Rows are points. The ring and each string are closed loops that go straight from each point to the next, and from the last back to the first. Before rounding, they use only three directions, however many columns there are. Count how often each string passes through the ring. Passing back the other way cancels.
In the rows, 128 means zero.

Ring (8 x 3):
[[126  90  82]
 [150 141  89]
 [136 174 118]
 [113 177 146]
 [ 83 144 171]
 [ 69 102 166]
 [ 71  76 141]
 [ 98  71 100]]
String (11 x 3):
[[145 101 106]
 [175 117  63]
 [178 151  74]
 [162 141 114]
 [138 142 123]
 [104 162 114]
 [124 197  96]
 [182 163  84]
 [159 114 105]
 [128 113 112]
 [115 119 103]]
Times through: 1
String (18 x 3):
[[ 94 185 137]
 [ 97 152 134]
 [116 131 143]
 [111 137 163]
 [109 121 137]
 [ 68 143 149]
 [ 48 135 186]
 [ 57 114 202]
 [ 47 137 163]
 [ 88 127 142]
 [108 116 159]
 [100 134 178]
 [ 76 177 180]
 [ 72 190 154]
 [ 92 211 160]
 [126 189 156]
 [134 137 143]
 [103 141 127]]
Times through: 0

Ring (6 x 4):
[[172 124 156 169]
 [117 154 161 130]
 [ 51 148 136 119]
 [ 46 100 126 160]
 [ 93  78 125 190]
 [176  96 138 194]]
String (19 x 4):
[[188 147 158 153]
 [145 141 195 147]
 [143 160 181 131]
 [134 172 145 118]
 [ 87 173 183 106]
 [ 72 136 185 134]
 [ 83 135 156 138]
 [ 96 145 119 133]
 [ 76 172 110 105]
 [ 53 170 153 101]
 [ 62 159 173 113]
 [ 70 149 194 123]
 [106 171 174 112]
 [141 167 154 125]
 [152 156 196 136]
 [134 129 190 155]
 [110 116 175 161]
 [131 124 132 159]
 [179 140 121 158]]
Times through: 2

Ring (8 x 8):
[[126 145 132 109 163 128 103 183]
 [100 148 141 122 141 105 117 182]
 [ 91 125 150 129 127 103 131 165]
 [ 96 105 151 130 120 114 139 143]
 [123  84 137 124 116 153 145 102]
 [140  84 129 117 126 169 138  97]
 [152  95 125 107 149 174 120 119]
 [146 123 127 103 170 153 102 164]]
String (21 x 8):
[[101 125 163 112 182  91  97 230]
 [ 93 145 158 116 171  82  99 231]
 [ 97 164 138 123 140  98 114 190]
 [109 168 117 127 109 127 132 135]
 [113 164 123 120 131 123 119 159]
 [122 136 125 120 126 139 127 134]
 [126 118 142 110 165 130 107 178]
 [134 111 149 100 195 128  90 208]
 [152 118 141  90 215 141  76 218]
 [157 127 125  96 187 158  91 177]
 [149 140 109 109 140 167 116 125]
 [139 142 108 117 119 163 129 108]
 [129 130 121 118 126 150 128 123]
 [138 142 112 115 129 157 123 123]
 [140 147 116 109 148 151 110 148]
 [141 143 138  94 207 127  76 227]
 [128 144 148  96 212 109  73 249]
 [115 173 125 115 148 116 106 185]
 [111 170 114 127 106 130 132 130]
 [118 135 126 123 121 137 131 132]
 [116 116 145 115 155 123 114 174]]
Times through: 2

Ring (10 x 9):
[[138 114 176 141 159 131 108 134 172]
 [141 143 188 129 162 133  93 146 177]
 [140 177 197 112 145 138  81 158 161]
 [134 187 197 105 122 142  82 159 136]
 [119 175 193 109  92 147  92 149  97]
 [104 151 189 123  79 149 105 136  75]
 [ 96 123 184 139  79 149 117 123  69]
 [ 99  92 174 153  94 143 129 113  85]
 [110  79 166 157 114 137 132 111 111]
 [127  85 165 153 140 132 125 119 147]]
String (22 x 9):
[[ 67 168 235 145  90 164  85 134  60]
 [ 71 144 209 141  62 160 106 124  36]
 [101 114 170 136  69 146 126 120  62]
 [133 110 151 125  95 134 127 128 109]
 [110 111 176 142 104 142 119 123 102]
 [ 67  88 206 180 109 154 120 104  77]
 [ 90  54 172 179 114 141 140  97  97]
 [130  61 142 153 121 128 143 110 131]
 [ 95  69 192 183 155 140 122 106 139]
 [119  75 177 168 164 132 122 115 165]
 [161  90 138 131 146 120 129 130 175]
 [155 107 159 134 164 124 114 136 189]
 [157 127 170 127 172 125 102 145 198]
 [175 126 138 105 136 120 117 147 175]
 [127 139 183 128 127 139 102 139 134]
 [105 185 236 134 155 151  67 154 148]
 [127 219 231 107 153 148  55 172 161]
 [159 184 171  89 118 133  90 164 149]
 [169 145 137  91 101 125 116 151 138]
 [165 151 139  88  91 128 115 151 127]
 [107 197 208 105  80 154  82 154  78]
 [ 83 182 224 126  83 160  84 143  64]]
Times through: 2

Ring (7 x 12):
[[145 185 119 137 139 121 122 168  94 132 134 128]
 [104 167 105 124 131 114 134 134 118 151 117 136]
 [109  99 117 127 132 129 151 100 144 179 115 158]
 [140  63 137 142 138 144 154  98 146 183 125 165]
 [172  67 162 182 146 150 147 117 133 155 140 149]
 [185 117 169 206 150 142 132 150 109 118 150 124]
 [174 172 141 167 146 130 120 177  89 118 146 122]]
String (17 x 12):
[[193 125 151 162 149 144 128 164  99 139 149 142]
 [150 151 151 196 143 126 130 148 110 113 138 113]
 [149 175 165 239 145 119 124 157 104  78 143  86]
 [210 149 181 228 156 141 120 181  87  90 162 106]
 [230  94 168 169 157 161 129 170  96 145 162 153]
 [181 101 152 164 147 146 137 143 114 150 144 147]
 [195  71 157 156 149 157 142 136 120 166 147 162]
 [214   7 168 150 152 175 154 114 136 195 149 188]
 [153  47 161 183 142 149 156  94 150 166 132 154]
 [118 108 150 200 137 126 147 104 142 133 125 123]
 [146  96 142 161 140 138 144 118 131 158 131 147]
 [173  61 144 136 144 153 148 118 132 184 136 172]
 [158  96 145 159 142 141 142 126 126 157 135 149]
 [145  99 164 213 143 134 144 115 135 127 135 122]
 [150 113 175 241 145 131 140 123 129 104 140 106]
 [150 131 158 206 144 130 135 136 119 116 138 115]
 [175 120 147 163 146 141 133 149 109 143 143 141]]
Times through: 0

Ring (9 x 14):
[[139 123 205 180 141 143 124 128 193 119 148  94 170 137]
 [120 147 204 168 120 156 121 132 183 120 131 134 193 126]
 [105 155 178 154 106 152 114 131 155 122 104 158 202 117]
 [108 142 148 153 109 133 104 124 132 121  92 149 193 121]
 [118 112 115 148 130 106 102 115 112 123  83 112 163 125]
 [119  95 113 134 155  99 120 112 114 129  80  80 134 117]
 [121  87 139 125 181 107 146 115 140 134  93  51 112 109]
 [135  89 168 147 181 116 145 119 168 130 122  44 118 121]
 [146 101 193 174 163 128 131 123 188 122 147  61 143 137]]
String (26 x 14):
[[139 103 167 168 152 120 120 120 164 122 128  76 149 136]
 [168  87 194 201 166 117 117 119 197 116 170  41 140 158]
 [155 107 222 190 162 141 133 127 214 119 171  60 151 145]
 [124 128 202 157 147 148 138 129 186 125 131  98 163 120]
 [113 135 193 146 141 150 139 130 175 127 116 112 168 112]
 [118 154 224 168 121 168 129 136 198 121 139 137 196 123]
 [122 156 214 180 108 163 113 135 190 117 139 148 208 132]
 [128 141 187 181 112 144 104 128 171 116 132 135 198 138]
 [121 128 170 159 130 135 118 125 157 122 114 116 174 125]
 [ 92 160 187 134 116 162 133 134 160 128  96 157 194 101]
 [ 80 186 199 135  91 179 127 140 162 126  91 198 224  97]
 [ 78 185 198 130  95 179 131 140 161 128  89 195 220  94]
 [ 98 153 183 139 119 156 130 132 159 127  99 148 189 106]
 [125 124 167 163 132 131 115 124 156 121 116 111 172 129]
 [122 157 202 183 100 158 104 133 179 115 134 156 214 136]
 [107 168 223 163 108 175 127 139 192 121 129 160 210 117]
 [108 150 210 149 129 163 138 135 185 126 122 132 184 111]
 [122 128 188 157 140 143 130 128 174 124 123 106 168 122]
 [142 111 177 178 143 126 115 122 171 119 137  86 161 141]
 [130 113 166 161 145 125 121 122 159 123 119  91 157 129]
 [124 115 184 150 156 136 139 125 173 127 122  84 149 119]
 [149  93 198 169 178 127 142 122 195 125 151  41 128 134]
 [172  69 193 190 191 110 134 117 201 121 170   7 112 153]
 [155  87 168 181 164 110 117 117 171 119 143  50 137 147]
 [131 107 167 157 155 123 128 121 162 125 120  79 147 127]
 [117 117 172 141 153 133 138 124 161 129 109  91 149 114]]
Times through: 0
String (21 x 14):
[[122 139 169 170 112 137 103 126 154 118 116 138 194 132]
 [107 165 183 166  91 157 102 133 157 118 110 176 220 124]
 [ 79 189 191 137  84 177 120 139 154 125  87 206 230  99]
 [101 146 169 140 120 146 124 129 148 126  94 143 185 109]
 [124 122 155 161 129 125 110 122 145 121 109 114 172 129]
 [129 121 133 173 115 113  89 118 128 116 104 125 183 140]
 [128 112 101 170 111  96  76 112 101 116  87 126 180 143]
 [137 100 123 170 135 100  95 113 125 119 105  93 158 142]
 [109 113 135 130 147 118 127 119 127 130  83 101 149 110]
 [ 98 107 119 106 159 112 140 117 112 137  62  91 131  95]
 [120  78  93 123 171  84 125 107 100 133  69  58 112 114]
 [134  79 109 147 164  87 115 108 117 126  92  57 123 129]
 [120 111 151 144 149 121 127 120 144 127 101  92 149 118]
 [103 117 147 120 153 126 141 122 136 134  82  98 144 101]
 [107  98  99 117 155  97 125 112  99 133  62  87 131 106]
 [134  89  90 161 137  82  88 107  98 120  86  89 150 141]
 [131 109 139 163 136 111 105 117 136 121 107  98 161 134]
 [104 130 155 134 135 134 129 124 141 129  90 120 165 108]
 [ 93 154 146 137 102 141 109 127 125 125  76 169 200 109]
 [ 91 160 166 136 105 152 119 131 141 126  85 169 202 105]
 [111 131 167 145 134 137 126 126 152 126 102 119 170 115]]
Times through: 1

Ring (7 x 14):
[[141  90 105  48 116  92 155 152 139 122 169 149 144  57]
 [129  87  78  89 114 116 150 131 118 120 137 140 139  44]
 [114  95 100 168 132 146 124  83 105 125  89 121 114  84]
 [121  95 140 192 151 146 103  63 109 140  80 108 101 135]
 [140  90 169 157 157 121 100  77 125 154 108 108 106 161]
 [149  92 174 102 150  97 116 110 143 149 145 123 118 147]
 [149  95 155  56 134  83 138 141 153 134 172 142 132 108]]
String (28 x 14):
[[130  84 110 146 136 130 120  91 109 140 105 116 120 101]
 [118 107 139 152 140 133 123  91 126 122 107 128 108 108]
 [107 111 147 209 151 157 105  57 114 125  70 114  92 130]
 [120  88 139 229 158 159  88  39  95 152  55  92  93 155]
 [134  80 136 189 154 140  96  60 102 159  81  96 105 149]
 [132  91 143 151 147 126 112  85 120 143 107 115 111 130]
 [125 108 164 147 148 125 116  90 135 129 114 126 105 132]
 [132 104 187 162 160 123 101  76 135 144 108 114  98 167]
 [154  80 183 151 164 111  91  75 126 171 114  98 107 187]
 [156  76 163 124 154 103 103  93 127 167 128 106 118 161]
 [146  85 148 111 144 105 118 106 130 149 134 120 121 130]
 [141  94 152 106 142 105 124 112 137 139 139 128 120 122]
 [154  79 142  87 140  94 124 119 133 152 149 123 130 122]
 [171  75 157  35 138  66 131 147 150 158 186 131 141 126]
 [150 102 166  39 134  75 143 152 164 128 185 150 133 107]
 [136 112 160  59 132  90 146 144 161 115 171 154 127  94]
 [131 104 141  94 133 107 137 124 142 122 145 141 123  95]
 [146  81 112  74 126  98 139 132 129 138 153 133 138  83]
 [154  74  83  18 109  79 161 168 134 132 184 148 158  42]
 [141  86  83  29 107  88 165 165 136 118 177 154 153  31]
 [123 109 110  68 116 106 159 146 144 102 157 158 134  47]
 [140  67  34  49  98 103 165 154 108 127 155 142 160   7]
 [136  70  49  84 108 115 151 132 104 131 135 133 148  32]
 [129  92 113 115 129 119 134 112 123 128 126 131 125  85]
 [120 106 126 123 131 124 135 110 130 116 123 138 118  85]
 [108 106  97 146 124 142 138 100 116 109 103 136 117  62]
 [113  83  65 173 124 154 127  82  89 128  80 116 121  62]
 [123  77  80 172 131 147 119  78  90 141  83 109 120  85]]
Times through: 2
String (24 x 14):
[[155  81 133  56 131  84 137 139 140 145 168 134 139 101]
 [162  81 155  56 139  78 129 136 146 152 172 130 135 125]
 [153  80 148  97 143  97 119 113 132 154 144 120 126 131]
 [132 103 159 121 144 113 122 105 139 131 130 130 114 123]
 [128 106 158 129 144 118 122 101 138 128 125 130 111 122]
 [125 109 172 153 152 125 112  86 136 131 112 124 102 141]
 [130  93 175 207 167 142  85  48 114 157  76  95  91 181]
 [135  77 150 213 163 145  83  43  98 168  67  85  98 174]
 [134  86 133 148 144 125 113  87 116 145 108 114 115 124]
 [122 108 157 152 147 129 117  88 132 127 110 126 105 126]
 [133  92 139 139 143 122 117  93 123 140 115 119 115 122]
 [148  72 154 173 160 125  90  64 108 173  94  91 107 172]
 [151  81 183 159 165 115  89  71 124 170 109  97 104 188]
 [136 106 183 123 152 108 116 101 146 135 133 128 108 146]
 [129 112 167 111 142 110 128 113 148 122 139 138 113 119]
 [146 110 188  58 142  81 135 140 168 127 177 147 123 127]
 [167  79 142  14 128  63 145 162 154 146 197 142 148  99]
 [154  76 115  57 126  88 140 140 132 144 164 133 143  87]
 [131 103 138  94 132 107 138 124 141 121 145 141 124  92]
 [140  87 118  90 129 105 136 124 129 135 143 132 131  89]
 [152  74  92  37 115  85 153 155 131 136 173 141 152  58]
 [145  93 109  19 113  79 163 169 150 118 189 158 150  49]
 [150  90 116  12 115  73 162 172 153 123 194 157 151  57]
 [158  75 114  39 123  80 145 151 137 144 176 137 147  82]]
Times through: 1

Ring (6 x 14):
[[144 126 123 168 139 188  78 128  55 136 141 123 149 138]
 [137 150  70 165 117 166 113 138 126 177 128 139 143 141]
 [129 152  82 145 108 120 143 140 171 188 116 140 133 131]
 [118 134 114 119 117  72 161 123 201 171 110 136 104 104]
 [120 112 153 118 135  80 138 111 157 137 118 126 101  96]
 [136 110 175 141 143 136  96 119  73 120 133 114 134 118]]
String (24 x 14):
[[127 121 181 116 125  75 140 126 141 146 115 118 125 110]
 [136 130 164 134 123 110 124 136 114 153 121 119 144 127]
 [126 119 121 138 136 122 119 114 133 140 126 130 111 108]
 [133 126 146 139 129 122 118 128 115 147 125 123 133 122]
 [142 127 195 135 124 117 113 142  81 145 124 110 161 135]
 [147 109 223 141 142 142  83 131  28 113 135 100 163 133]
 [144 106 172 157 152 176  68 118  27 107 143 111 145 127]
 [138 109 116 169 156 197  65 108  47 112 147 125 126 121]
 [148 117 125 179 150 218  54 122  17 118 150 120 152 140]
 [152 134 154 167 129 185  78 145  35 144 138 114 177 154]
 [137 133 130 149 126 142 111 133 104 154 128 125 143 132]
 [130 130  64 166 136 175  99 116 118 150 136 141 117 122]
 [131 139   7 185 137 212  89 114 120 159 142 152 113 128]
 [141 158  42 182 116 199 101 143 111 184 134 143 153 152]
 [142 157 100 160 107 153 120 153 119 186 124 131 164 152]
 [136 141 128 145 117 128 124 140 124 167 122 127 146 134]
 [126 141  73 149 121 133 131 126 162 171 122 142 117 120]
 [119 148  45 144 114 117 150 125 204 186 116 151 104 115]
 [121 158  82 126  97  74 176 142 227 206 103 144 121 121]
 [129 151 146 119  99  66 167 150 185 192 104 127 143 129]
 [129 135 131 132 119 101 139 132 152 165 117 129 128 120]
 [117 125  87 133 130 105 140 110 182 155 120 141  92  99]
 [101 114  76 114 136  65 163  91 236 149 113 149  53  71]
 [111 113 147 103 130  46 163 106 202 145 109 131  83  83]]
Times through: 3
